Each row of a before or after table is a point. The points were changed in one or more steps. Then noise was added and the rows were shuffled. The steps act on how far a point lies along the listed directions, d1 being the first. What was done? A step turns or swaps two directions, mirrors them in a line or flattens them onto one, adds a multiple of one to another, or multiplies one. Angles are multiples of 10 degrees, from the lower direction toward the higher: turns from -170 to 170, lines from 10 to 170 but not 90. Use the fewest steps. Two steps may share a direction if one is a turn and the other turns, adds or multiplies; they go together, in the order done. Otherwise the lowest direction goes first.
In the rows, zero is written as 128.

Directions:
(1): [ 82 105]
(2): [151  82]
Before (12 x 2)
[[140 130]
 [143 177]
 [124 159]
 [ 99 140]
 [110 101]
 [111 142]
 [104 151]
 [108  97]
 [109 143]
 [135 177]
 [145 159]
 [119 119]]
After (12 x 2)
[[122  80]
 [120  72]
 [143 125]
 [ 82 194]
 [103 198]
 [ 95 172]
 [107 232]
 [ 83 173]
 [132 186]
 [ 96 169]
 [117 226]
 [122 114]]
Steps: multiply d2 by 2.5

Directions:
(1): [189 157 177 139 149 103]
(2): [ 83 112 169 181 116  93]
(3): [157 145  81 163  76 100]
Before (14 x 6)
[[ 82 109 166  96 178 182]
 [ 55  85 156  98 153 158]
 [151 142 130 151 114  89]
 [136 135 117 129 138 145]
 [103 114 172 109 163 159]
 [128 112 155  71 175 155]
 [138 124  84 128 118 145]
 [115 112  89 146 121 110]
 [100 105 103 150  90  92]
 [172 153 117  79 152 162]
 [ 86 130 169 131 133 129]
 [128 122 176 137 152 129]
 [137 133  21  21 158 205]
 [138 140 116  99 113 124]]
After (14 x 6)
[[179 136 121 106 132 107]
 [ 59 105 102 130 108 148]
 [ 55  99   6  63 122 193]
 [157 130 101 119 145 120]
 [127 130 140 148 120  95]
 [127 123 164 149 137 121]
 [126 131 138 108 151 166]
 [125 127 151 123 141 147]
 [128 117  91 124 126 150]
 [ 92 101 127 108 134 135]
 [116 127 115 136 132 143]
 [162 134 136  80 153 153]
 [108 126 118 108 107 122]
 [145 155 162 119 138 127]]
Steps: swap d1 and d2; multiply d3 by 0.4

Directions:
(1): [179 112 106 126  65 115 158  80 165]
(2): [102  91  76 151 103  78  90 172 146]
(3): [159 127 127  88 172  65 179 160 136]
Before (11 x 9)
[[146  95  71 158  33 131 103 100 165]
 [118 150 137 104 195  77 168 181  97]
 [146 158 162 130 136 161 182  83 127]
 [122 125 110  83 213  16 212 220 132]
 [125 125 112 130 109 120 162 125 155]
 [106 110  89 117 163  46 150 187 113]
 [143 146 131 133 122 143 139  90 146]
 [157 127  57 109  78  70 152 104 180]
 [128 173 182 131 186 182 142 139 104]
 [109 139 133  71 226  49 183 208 102]
 [138 142 114  90 225  33 166 198 132]]
After (11 x 9)
[[157 130 119 125  94 129 174  74 126]
 [138 157 160  99 138 166 172  90 110]
 [134 163 151 125 137 146 161 103  99]
 [143  90  63 141  68  82 109 145 161]
 [120 168 176 134 194 174 131 155 103]
 [104 122 105 140 113 117 142 143 155]
 [102 134 114 144 149 116 106 144 137]
 [112 119  44 134  79  74 109 137 169]
 [137 139 137 129 113 149 184  92 133]
 [ 73 141 134 154 171 125 121 170 109]
 [156 157 140 124 135 147 148  81 136]]
Steps: swap d1 and d2; multiply d3 by 0

Directions:
(1): [180  55 139 121 172 118 100  71 116 121 169 121]
(2): [127  99 137 181 181 128 126 201 109 186 130 107]
(3): [108  93 138 178 100 195 146 115 201 128 158 125]
(4): [112 108 119  55 121 155 144 114 138 190 108  60]
(5): [158 105 145  91  69  96 141 193 136 119 192 121]
(6): [115 146 109  76 183 156  72 164 180 118 150 160]
Before (10 x 12)
[[132 107 126 150 102 115 153 102 117 138 122  93]
 [150 119 146  95  76 123 144 150 148 109 160 122]
 [123 128 150 119  79 143 173  91 115 155  96 102]
 [123 117 143 148 133 126 141 166 129 158 148 103]
 [152 169 134 215 136  74 106 136 126  51 155 246]
 [141 153 126  81 109 102 116 149 121 155 122 108]
 [ 95 149 136 123 117 154 138 120 142 149 116 113]
 [136 102 135  99 130 135 113 114 129 140 116 102]
 [122 130 119  99 112 130 136 115 141 129 124 112]
 [118 121 133 103 113 140 136 104 140 137 134  95]]
After (10 x 12)
[[156  83 142 133 152 150 119  72 141 119 140 120]
 [129 109 121 109 125 138 131 102 146 132 133 109]
 [138 111 139 138 167 110 124 135 103 157 136 103]
 [126 111 147 111 115 137 133 138 138 149 155 105]
 [143  93 159 121  87 142 166  90 118 158 123  95]
 [120 117 129 110 137 147 114 105 130 142  96 106]
 [127 112 123 157 110 117 152 103 115 143 113  92]
 [162 119 127  79 134 111  98  82 123 140 133 111]
 [118 110 133 118 131 149 132  95 142 144 132  92]
 [126 207 132 214  87  79 130 188 145  51 151 247]]
Steps: add 0.5 times d4 to d5; turn d1 and d5 by -110 degrees; turn d2 and d3 by -40 degrees

Directions:
(1): [131 121  88 100 130 115 189  88 180  84  67 117 150  94 110 157 138  58]
(2): [ 98 153  88 126 120 137 128 244 167 147  93 130 123 187 117 144 126 106]
(3): [ 52 183 127 135 149 133 148 123  90  82 203 102 159 145 114 118 108  75]
(4): [128 230 154 149 135  99 122 117 131 133  95 152 181 122 157 157 195 160]
(5): [168 114 147 112 204 121  95 162 175 119 165  91 177 104  57 124 154 142]
Before (14 x 18)
[[173  85  82 112  88 133 183  87 162  88  49 142  99 112 167 145 113  97]
 [114  95  86 129  76 145 169 128 125 109 102 148  93 128 114 135 102  89]
 [162  96 137 124 163 107  94 135 164 130 125 109 148 113  85 130 178 143]
 [202  94 138 108 173 119 138  81 177 109 113 124 179  65  92 134 156 119]
 [100 248 152 155 115 107 145 100 105 121  97 165 144 143 189 145 172 131]
 [125 115  82  93 146 136 132 161 192  98 108 122 134 104  90 148 105  71]
 [128  84 116  88 174 100 173  99 191  69 111 112 164  67  75 119 136  63]
 [ 84 146 124 137  51 127 184  27  71 105 148 134  80 119 207 116  88  90]
 [150  65 113 116 154 118 151  67 147 111  91 135 144  83  97 145 128 122]
 [114  86 130 131  88 139 129 139 101 135 145 138  80 178 146 118  82 120]
 [137 128 124 129 104 107 147 107 157 123  62 131 120 137 158 140 130 117]
 [133 141 128 151 117  97 150  59 115 121  91 158 143 108 170 146 177 137]
 [111 199 124 151 100 111 166  97 124 117 110 172 137 126 191 175 149 114]
 [ 94 102 128 107 113 141 126 124 110 154 138 134 102 122 148 107 108 116]]
After (14 x 18)
[[158  97 153 127 169 104  96  94 140 113 162 106 158  90  83 117 178 146]
 [122  93 117  88 175 101 175 108 191  68 115 114 164  69  71 119 128  57]
 [155 100  96 112 100 134 190  60 139  69  90 133 110 103 164 137 102  84]
 [100 252 138 152 112 108 149 144 124 137  68 167 136 154 180 153 176 129]
 [157  88  94  89 140 136 125 133 194 107  85 126 126  77 105 146 113 105]
 [123  86  89 131  72 146 166 128 129 118  91 154  85 126 118 138 106  94]
 [114  95 114 119 164 120 158  61 129  83 137 121 162  88  86 137 118  94]
 [157 118 150 112 188 121 151  55 146  75 163 113 195  64  87 128 138  87]
 [ 97 175 120 150 132  97 159  77 108 100 118 151 159 125 163 146 163 107]
 [ 90 101 122 105 109 143 126 135 119 154 133 135 103 129 145 109 106 112]
 [107 207 115 151 100 118 168 135 140 124  97 170 130 143 191 175 146 108]
 [118  80 127 129  88 136 122 151 102 140 129 140  74 179 151 122  88 127]
 [ 34 186  84 140  55 137 188 145  99 108 134 128  80 189 193 130  80  53]
 [134 130 131 131 105 103 154  86 145 113  81 129 124 123 160 140 125 116]]
Steps: turn d2 and d3 by -70 degrees; add -0.3 times d5 to d2
